Each row of a before or after table is a point. The points were changed in one or more steps. Then noise was added and the rows were shuffled. The steps act on columns, c1 being the first. What was done? A step turns or swaps two columns, mirrors them in a line or flattens them onto one, adds a multiple of one to another, or multiplies or shifts one. Angles are multiples of 10 degrees, from the lower column toward the higher: turns from -170 to 170, lines from 10 to 170 but not 90. Use the fewest steps. Two steps may share a column if one is a turn and the other turns, adds or multiplies; they go together, in the order done. Otherwise the lowest column goes first.

Before (10 x 2):
[[ 0.31  0.44]
 [ 0.32 -0.03]
 [-0.06  0.47]
 [ 0.54  0.00]
 [ 0.20 -0.18]
 [-0.19  0.00]
 [ 0.10 -0.09]
 [ 0.43 -0.04]
 [ 0.62  0.11]
 [-0.11 -0.20]]
After (10 x 2):
[[-0.06  0.94]
 [ 0.32 -0.05]
 [ 0.61  0.23]
 [ 0.54  0.00]
 [ 0.43 -0.07]
 [-0.10 -0.40]
 [-0.18  0.00]
 [ 0.31  0.89]
 [ 0.19 -0.37]
 [ 0.09 -0.18]]
Steps: multiply c2 by 2

Before (14 x 6):
[[ 0.55  0.41 -0.12 -0.42  0.12  0.09]
 [-0.26 -0.11  0.10  0.63 -0.10  0.17]
 [ 0.42  0.24  0.13 -0.72 -0.11 -0.15]
 [-0.04  0.26 -0.29 -0.33  0.00 -0.20]
 [ 0.30  0.35  0.14 -0.38 -0.20 -0.49]
 [-0.45  0.11 -0.12  0.32 -0.50  0.71]
 [ 0.59  0.36  0.13 -0.44 -0.23  0.40]
 [ 0.08  0.03 -0.05  0.13 -0.31  0.55]
 [-0.46 -0.12  0.11  0.29  0.16  0.51]
 [ 0.18 -0.13 -0.35  0.07  0.10 -0.25]
 [-0.43 -0.07  0.15  0.27 -0.08  0.59]
 [ 0.11  0.76  0.02 -0.17 -0.01  0.06]
 [-0.34  0.08 -0.22 -0.26  0.10 -0.16]
 [-0.15 -0.33 -0.05  0.43 -0.13  0.45]]
After (14 x 6):
[[-0.33  0.16 -0.20 -0.25  0.11  0.18]
 [ 0.32  0.71 -0.46 -0.39 -0.19 -0.22]
 [-0.45 -0.24  0.52  0.28  0.14 -0.03]
 [ 0.19 -0.27 -0.31  0.09  0.10  0.28]
 [ 0.57  0.73  0.43 -0.44 -0.23 -0.06]
 [ 0.09  0.04  0.53  0.14 -0.31  0.14]
 [-0.44  0.22  0.69  0.32 -0.52  0.24]
 [ 0.10  1.52  0.06 -0.16  0.00  0.02]
 [-0.03  0.53 -0.24 -0.31 -0.02  0.25]
 [-0.29 -0.22  0.18  0.64 -0.10 -0.09]
 [-0.16 -0.69  0.43  0.43 -0.13  0.12]
 [-0.42 -0.13  0.59  0.27 -0.06 -0.05]
 [ 0.42  0.49 -0.12 -0.73 -0.09 -0.15]
 [ 0.55  0.83  0.06 -0.42  0.13  0.13]]
Steps: multiply c2 by 2; turn c3 and c6 by -80 degrees

Before (10 x 11):
[[ 0.16 -0.03 -0.17 -0.19 -0.01  0.07  0.16  0.07  0.60  0.34 -0.08]
 [ 0.41 -0.38  0.03 -0.48  0.01 -0.13  0.31  0.22  0.76  0.12  0.42]
 [ 0.27  0.00  0.60 -0.02 -0.04 -0.11  0.18 -0.06  0.18  0.42 -0.33]
 [-0.09 -0.23 -0.22 -0.58 -0.23  0.62 -0.52  0.78 -0.01  0.55 -0.06]
 [ 0.54 -0.08 -0.40 -0.41  0.00  0.12 -0.42 -0.01 -0.76  0.60  0.01]
 [-0.24  0.16  0.33  0.23  0.56 -0.41  0.16  0.01 -0.42  0.16  0.35]
 [ 0.49 -0.41 -0.06 -0.21 -0.17  0.46 -0.64 -0.47 -0.13  0.38  0.33]
 [ 0.31 -0.62  0.01 -0.25  0.37  0.04  0.13  0.51  0.54  0.20 -0.45]
 [-0.05 -0.69 -0.16 -0.46 -0.33 -0.67 -0.67 -0.16  0.07  0.01 -0.09]
 [-0.01  0.10  0.26 -0.45  0.57  0.41  0.07  0.05 -0.04  0.16  0.15]]
After (10 x 11):
[[ 0.51 -0.08 -0.38 -0.40  0.00  0.12 -0.09 -0.39 -0.74  0.62  0.01]
 [ 0.13 -0.05 -0.20 -0.20 -0.02  0.06  0.09  0.14  0.61  0.37 -0.06]
 [-0.27  0.15  0.35  0.21  0.57 -0.45  0.03  0.16 -0.41  0.18  0.35]
 [-0.10 -0.23 -0.22 -0.57 -0.22  0.61  0.66 -0.68 -0.01  0.55 -0.07]
 [ 0.27 -0.01  0.57 -0.05 -0.08 -0.13 -0.02  0.20  0.16  0.42 -0.31]
 [ 0.47 -0.42 -0.06 -0.21 -0.16  0.44 -0.60 -0.54 -0.15  0.35  0.33]
 [ 0.31 -0.60 -0.01 -0.23  0.35  0.03  0.58  0.03  0.55  0.22 -0.46]
 [-0.04 -0.69 -0.16 -0.43 -0.34 -0.67 -0.25 -0.63  0.10  0.02 -0.08]
 [ 0.00  0.10  0.27 -0.44  0.57  0.43  0.08  0.05 -0.03  0.17  0.17]
 [ 0.44 -0.39  0.03 -0.47  0.00 -0.14  0.30  0.26  0.75  0.09  0.43]]
Steps: mirror c7 and c8 in the line at 40 degrees

Before (12 x 18):
[[-0.44 -0.30  0.11  0.28  0.03 -0.21 -0.45  0.31  0.00 -0.19 -0.08  0.07
  -0.07 -0.20  0.13 -0.10 -0.33  0.07]
 [ 0.10 -0.22  0.12  0.03 -0.14 -0.12  0.31 -0.17 -0.15 -0.34 -0.16  0.02
  -0.32 -0.60 -0.23 -0.46  0.22 -0.55]
 [ 0.12 -0.30 -0.57  0.20 -0.18  0.63 -0.02 -0.26  0.57  0.49  0.31  0.07
   0.06  0.27 -0.05 -0.05 -0.17 -0.01]
 [-0.24  0.02 -0.16 -0.15  0.21 -0.21 -0.58  0.04  0.04 -0.11  0.45 -0.21
   0.08 -0.65  0.33 -0.43  0.26 -0.28]
 [-0.31  0.23 -0.63  0.05 -0.55  0.39 -0.98 -0.54 -0.99 -0.27 -0.23 -0.19
  -0.37 -0.20  0.12  0.03  0.10  0.10]
 [-0.42  0.71  0.02  0.44  0.64  0.04 -0.01  0.29  0.02 -0.12  0.76 -0.34
  -0.11  0.10  0.06 -0.21  0.68 -0.17]
 [-0.12  0.05 -0.05  0.27 -0.20 -0.33  0.19 -0.29 -0.20  0.41  0.39 -0.49
  -0.32  0.00 -0.48  0.16  0.45 -0.47]
 [-0.45  0.32  0.80  0.00 -0.02 -0.25 -0.26 -0.06 -0.27  0.79  0.36  0.09
  -0.42 -0.32  0.34 -0.32  0.22  0.57]
 [-0.35 -0.83  0.15  0.09 -0.05 -0.05 -0.06 -0.50 -0.37 -0.17  0.37 -0.02
   0.41  0.05 -0.08  0.13  0.61 -0.14]
 [ 0.29  0.04  0.10  0.18  0.44 -0.18 -0.41  0.02 -0.56  0.42  0.38 -0.19
   0.37 -0.09  0.87  0.12  0.43 -0.72]
 [-0.26  0.18  0.08  0.19  0.17  0.44 -0.61  0.47  0.28  0.17  0.02 -0.33
   0.11 -0.19  0.41 -0.04  0.23  0.45]
 [-0.39 -0.55 -0.18  0.16  0.31  0.17 -0.89 -0.36 -0.24  0.22 -0.10  0.10
  -0.21  0.72 -0.48  0.46  0.41 -1.10]]
After (12 x 18):
[[ 0.00 -0.86  0.02  0.07 -0.05  0.05 -0.05 -0.51 -0.39 -0.21  0.39 -0.01
   0.41  0.03 -0.06  0.14  0.61 -0.13]
 [-0.07  0.03 -0.20 -0.12  0.16  0.30 -0.61  0.05  0.07 -0.10  0.46  0.06
   0.09 -0.65  0.32 -0.45  0.28 -0.27]
 [ 0.25  0.30  0.54 -0.01  0.01  0.16 -0.27 -0.05 -0.27  0.78  0.36 -0.22
  -0.42 -0.32  0.37 -0.32  0.24  0.63]
 [-0.18 -0.31 -0.46  0.19 -0.20 -0.52 -0.06 -0.24  0.60  0.46  0.30  0.34
   0.06  0.26 -0.04 -0.05 -0.17  0.02]
 [-0.03 -0.31 -0.06  0.33  0.03  0.13 -0.47  0.33  0.01 -0.20 -0.07 -0.18
  -0.08 -0.21  0.14 -0.12 -0.30  0.06]
 [ 0.07  0.07  0.18  0.20  0.43  0.27 -0.40  0.04 -0.58  0.44  0.38  0.04
   0.36 -0.10  0.91  0.11  0.41 -0.71]
 [-0.03  0.17 -0.02  0.20  0.16 -0.12 -0.62  0.45  0.28  0.16  0.01  0.57
   0.09 -0.20  0.40 -0.05  0.23  0.44]
 [-0.12 -0.56 -0.27  0.15  0.32 -0.20 -0.87 -0.31 -0.21  0.23 -0.07  0.04
  -0.23  0.72 -0.49  0.45  0.43 -1.07]
 [-0.04  0.71 -0.11  0.43  0.63  0.18 -0.02  0.28  0.02 -0.13  0.78  0.29
  -0.13  0.13  0.07 -0.21  0.74 -0.18]
 [-0.24  0.22 -0.65  0.01 -0.57 -0.18 -1.00 -0.51 -0.97 -0.28 -0.22  0.41
  -0.37 -0.18  0.11  0.03  0.11  0.09]
 [-0.04  0.07 -0.05  0.24 -0.20  0.56  0.19 -0.32 -0.22  0.41  0.37  0.15
  -0.33 -0.04 -0.49  0.15  0.48 -0.47]
 [ 0.05 -0.20  0.14  0.03 -0.12  0.10  0.28 -0.16 -0.17 -0.33 -0.13 -0.10
  -0.30 -0.60 -0.21 -0.45  0.22 -0.53]]
Steps: flatten c1 and c3 onto the line at 70 degrees; turn c6 and c12 by 140 degrees

Before (12 x 32):
[[ 0.11  0.19 -0.05 -0.07 -0.49  0.04 -0.41  0.36  0.28  0.14  0.23  0.27
  -0.28  0.07 -0.27  0.57 -0.17 -0.33  0.36 -0.45  0.31  0.08 -0.28  0.16
   0.07  0.24  0.14 -0.47 -0.46 -0.08  0.25 -0.15]
 [-0.11  0.29 -0.39  0.26 -0.57  0.04 -0.42 -0.78  0.35  0.07 -0.44  0.25
   0.24  0.40  0.02  0.55 -0.01 -0.49  0.15 -0.56 -0.48 -0.45 -0.05  0.06
   0.16  0.24  0.01  0.21 -0.02  0.16 -0.31  0.01]
 [-0.20 -0.19 -0.49 -0.26 -0.54 -0.46  0.60  0.34  0.30  0.03 -0.62  0.26
  -0.26 -0.18  0.23  0.53 -0.13  0.10  0.45 -0.14  0.32  0.10 -0.20  0.33
  -0.08  0.15  0.09  0.19  0.15  0.25 -0.18 -0.03]
 [-0.28  0.66 -0.24  0.07 -0.06 -0.01 -0.23  0.29  0.33 -0.04  0.08  0.24
   0.66  0.34 -0.06  0.73 -0.12 -0.34  0.27  0.02  0.12 -0.49 -0.19 -0.19
   0.04  0.34 -0.61  0.25 -0.75  0.07 -0.32 -0.17]
 [-0.33  0.17 -0.45  0.14 -0.33 -0.34 -0.26  0.34  0.21  0.07  0.32  0.06
   0.41  0.28  0.24  0.23 -0.14 -0.05  0.28  0.41  0.32  0.15  0.21 -0.06
  -0.24 -1.29 -0.47  0.35  0.15  0.01 -0.05 -0.07]
 [-0.15  0.03  0.16 -0.07  0.03 -0.01 -0.38  0.22 -1.55 -0.09  0.35 -0.08
   0.00 -0.48  0.21  0.64  0.00 -0.49 -0.66 -0.22  0.22  0.31 -0.27 -0.20
   0.65  0.37 -0.32 -0.79  0.15  0.50 -0.26 -0.11]
 [-0.27  0.75 -0.05  0.35 -0.54 -0.07 -0.37 -0.01 -0.10  0.03 -1.03  0.18
  -0.10 -0.01  0.19 -1.20  0.02 -0.17 -1.04 -0.53  0.35 -0.15 -0.01  0.24
  -0.17  0.43  0.10  0.24  0.13  0.41  0.32  0.04]
 [-0.25  0.53 -0.37  0.20  0.42 -0.06 -0.25  0.35 -0.05  0.19  0.29  0.24
  -0.25 -0.44  0.28  0.58  0.20 -0.80 -0.72 -0.35  0.24  0.26 -0.29  0.27
  -0.22  0.19 -0.81 -0.66 -0.30  0.44  0.27  0.20]
 [-0.30  0.38  0.09  0.23  0.13  0.01 -0.13  0.03 -0.15 -0.56 -0.22  0.22
  -0.32  0.41  0.19  0.46  0.64 -0.03  0.41 -0.23  0.25  0.26  0.37 -0.40
  -0.20 -0.14 -0.64 -0.08  0.14 -0.80 -0.18  0.05]
 [ 0.63  0.02 -0.31  0.08  0.65 -0.01 -0.06  0.26  0.07  0.06  0.09  0.22
   0.80  0.07 -0.77  0.68  0.47  0.02  0.47 -0.42  0.27  0.10 -0.10 -0.01
  -0.19 -0.05  0.05  0.21 -0.28 -0.11 -0.31 -0.07]
 [-0.06 -0.89 -0.19  0.24 -0.28 -0.45 -0.10 -0.19  0.17 -0.05  0.36 -0.69
   0.74  0.02 -0.30  0.75  0.15  0.13  0.26 -0.30 -0.21  0.33 -0.06  0.29
  -0.11 -0.49 -0.36  0.34 -0.01  0.27  0.01 -0.10]
 [-0.03  0.52 -0.20  0.28 -0.55 -0.06 -0.36  0.26  0.34 -0.05  0.41  0.20
  -0.32 -0.21  0.13  0.46 -0.11 -0.08 -0.04 -0.55 -0.22 -0.09 -0.06  0.20
   0.36  0.16 -0.31  0.31  0.05 -0.05 -0.06 -0.18]]
After (12 x 32):
[[-0.18  0.03  0.17 -0.07  0.02 -0.04 -0.38  0.22 -1.54 -0.07  0.35 -0.08
   0.01 -0.48  0.21  0.66 -0.05 -0.40 -0.66 -0.23  0.21  0.33 -0.29 -0.18
   0.71  0.34 -0.31 -0.78  0.13  0.44 -0.23 -0.11]
 [ 0.61  0.03 -0.31  0.10  0.64 -0.01 -0.06  0.24  0.10  0.05  0.10  0.21
   0.82  0.06 -0.74  0.68  0.47  0.07  0.45 -0.40  0.25  0.04 -0.13 -0.03
  -0.13 -0.07  0.00  0.22 -0.28 -0.10 -0.28 -0.08]
 [-0.31  0.38  0.07  0.24  0.13  0.02 -0.14  0.05 -0.16 -0.56 -0.24  0.22
  -0.33  0.42  0.19  0.45  0.67  0.06  0.43 -0.23  0.26  0.26  0.39 -0.38
  -0.15 -0.15 -0.64 -0.09  0.14 -0.79 -0.20  0.04]
 [ 0.13  0.22 -0.06 -0.07 -0.50  0.05 -0.42  0.36  0.26  0.17  0.24  0.28
  -0.28  0.08 -0.26  0.58 -0.18 -0.14  0.38 -0.46  0.30  0.08 -0.30  0.17
   0.22  0.24  0.15 -0.46 -0.47 -0.10  0.25 -0.13]
 [-0.32  0.20 -0.46  0.15 -0.33 -0.36 -0.26  0.33  0.18  0.06  0.32  0.05
   0.41  0.28  0.23  0.23 -0.12  0.11  0.28  0.43  0.32  0.19  0.20 -0.04
  -0.15 -1.33 -0.45  0.37  0.16  0.02 -0.03 -0.08]
 [-0.29  0.76 -0.02  0.36 -0.52 -0.04 -0.38  0.01 -0.12  0.00 -1.03  0.18
  -0.11  0.01  0.15 -1.19  0.03  0.03 -1.02 -0.54  0.36 -0.14  0.01  0.26
  -0.09  0.46  0.07  0.23  0.11  0.40  0.32  0.05]
 [-0.21 -0.20 -0.46 -0.28 -0.54 -0.45  0.63  0.34  0.31  0.02 -0.62  0.23
  -0.30 -0.17  0.23  0.55 -0.11  0.06  0.44 -0.15  0.33  0.08 -0.20  0.33
  -0.12  0.16  0.08  0.21  0.15  0.23 -0.20 -0.03]
 [-0.06 -0.93 -0.19  0.27 -0.26 -0.42 -0.11 -0.18  0.17 -0.05  0.37 -0.69
   0.77  0.02 -0.31  0.75  0.13  0.10  0.27 -0.29 -0.21  0.35 -0.05  0.27
  -0.16 -0.54 -0.34  0.35  0.02  0.26  0.00 -0.10]
 [-0.09  0.26 -0.37  0.24 -0.55  0.03 -0.42 -0.78  0.37  0.07 -0.46  0.23
   0.24  0.38  0.02  0.54 -0.02 -0.19  0.16 -0.56 -0.46 -0.45 -0.05  0.05
   0.35  0.25  0.01  0.21 -0.01  0.18 -0.33 -0.01]
 [-0.04  0.54 -0.20  0.28 -0.54 -0.06 -0.35  0.28  0.35 -0.04  0.43  0.17
  -0.31 -0.19  0.13  0.46 -0.14 -0.17 -0.03 -0.55 -0.22 -0.12 -0.06  0.20
   0.28  0.18 -0.30  0.31  0.02 -0.05 -0.05 -0.20]
 [-0.24  0.51 -0.39  0.20  0.40 -0.09 -0.25  0.34 -0.02  0.20  0.29  0.26
  -0.25 -0.43  0.27  0.58  0.21 -0.10 -0.73 -0.36  0.22  0.29 -0.26  0.31
   0.19  0.20 -0.80 -0.68 -0.28  0.44  0.25  0.21]
 [-0.30  0.70 -0.25  0.08 -0.04  0.00 -0.25  0.30  0.34 -0.01  0.07  0.25
   0.64  0.39 -0.05  0.72 -0.12 -0.11  0.27  0.03  0.12 -0.49 -0.20 -0.20
   0.17  0.35 -0.60  0.26 -0.74  0.06 -0.31 -0.18]]
Steps: flatten c18 and c25 onto the line at 120 degrees
